Rows are points. Examples show where two turns around zero, p and q, send a point. Write where each new point lands after one turn and then the other. Backwards means that the second turn is done in reverse. Each puzzle has new turns, and all numbers are rounded.
(in the rows, 128 means zero)

Turn p:
[112 143 200] => [118  54 140]
[154 120 127] => [146 137 146]
[115 146 133] => [107 119 126]
[116 102  83] => [139 168  94]
[142 129  97] => [129 162 133]
Turn q:
[123  91 101] => [ 83 127 117]
[122 142 101] => [130 130  97]
[ 93  97 112] => [ 89 158 121]
[160 163 166] => [178 105 153]
[142 148 161] => [161 121 152]
Where do these land?
q, then p backwards: [106 103  87] => [ 89 151 101]
q, then p: [107 140 138] => [113 130 150]
q, then p: [180 156 156] => [190 121 149]
q, then p backwards: [102 115  92] => [ 95 139  98]
p, then q: [167 119 163] => [126 103 175]
p, then q: [107 136 132] => [112 141 118]

Turn p:
[156 124 103  95] => [130 120 129  79]
[ 95 127 133 166] => [134 125 143 176]
[ 92 157 104 116] => [125 154 175 127]
[107  99 163 143] => [154 137 102 164]
[116 156 102  87] => [122 157 162  92]
[158 123 114 136] => [120  99 122 113]
[172 111 177 153] => [111 106  63 144]
Turn q:
[123 109 154 144] => [124 120 117  95]
[117 191 140 129] => [137 184 161 127]
[137 128 130 180] => [163 110 147  97]
[ 98 112 105 131] => [104 103 149 133]
[171 128  72 126] => [167 102 128 181]
[152 108 140  88] => [118 133  80 145]
[ 97 120 156  98] => [ 82 146 115 116]
Where do these land?
q, then p: [122  98  75 166] => [171 107  76 142]
q, then p: [106 111 120 149] => [155 142 109 129]
p, then q backwards: [169 134 156 120] => [128  95 160 106]
q, then p: [128 171 151  95] => [ 80 144 157 137]
q, then p: [153 127 141 156] => [123 118 114  93]
q, then p: [ 89 126 125  82] => [136 151 162 172]

Turn p:
[ 82 132  77 153 154 133 135 129] => [118 149 176 119  93  99 161 136]
[112 174 107 165 151 113 155 147] => [ 74 121 149 113 120  93 147 155]
[163  97 144 114  74  93 127 103] => [144 134  81 103 162 149 122  77]
[156  95 161 128 124 132 138 103] => [134 123 112 116 132 181 112 114]
[128 142 159  84 140 123  89 107] => [143 161 109 172 155 142 108 143]
[152 116 135  94  90 127 180 114] => [110 103 115 135 138 145 109  62]
[124 148  90 167 131 183  89 140] => [161 127 165 101 100  86 100 167]
[114 106 179 108  87 111 146 129] => [138 102 119 140 180 160 145  97]
[115 155 114 147 194 145  86 142] => [128 153 143 142  94 110 128 202]
[135 116 115 120 136 119 136 165] => [128 106 109 137 106 116 149 127]
Turn q:
[103 162 118 135 137 121  91 142] => [121 106 144 121 105 104 129  87]
[119 136 103  74 117 117 168 119] => [110 169  93 105 132 113  88 135]
[139 125 121  96 134 119 106 100] => [158 133 107 103 140 128 120 109]
[128  57 191 152 149 194 166 113] => [144 113 174 145 155 209 109 202]
[116 121  99 126 121 103 102 151] => [110 120 125 130 151 100 137  95]
[140 143 109 165 143 109 165  93] => [144 114  90 165 103 110 119 159]
[128 131 190 146 109 108 145 153] => [123 140 171 119 120 111 164 174]
[127 138 111 162 101 157  60 130] => [144 121 156 162 121 142 153  61]
[151 138 109  96 140 123 149 152] => [ 96 137  92 102 125 133 132 131]
Where do these land?
p, then q: [143  94 115  99  94 103 117 129] => [154 134  73 146 121 132 117 123]
p, then q: [119 148 162 107  89 108 154 115] => [151  74 124 128 127 135  92 136]
q, then p: [ 78 150 108 190 148 134 146 118] => [172 125 119  68 156 140 166 139]
p, then q: [121 112 110 156 121 130 143  98] => [145 156 137  98 116 135 111 132]
q, then p: [103  90 129 118 166  94 150 119] => [151 137  94 149  95 128 166 152]
p, then q: [143 101 172 143 150 161  90 148] => [ 90 131 125 132 144 181 170 114]
p, then q: [108 176 119 125 127  56 106 128] => [ 93  93 103 119  94  70 102 141]
p, then q: [196 164 131 153 142 155 104 162] => [ 93 127 132 118 185 111 157  69]
q, then p backwards: [129 126 120 123 125 185 142 154] => [135 122 150 125 160 130 164  92]
q, then p backwards: [140 119 114  68 117 153 128 109] => [160 112 137 132 113 113 111  73]
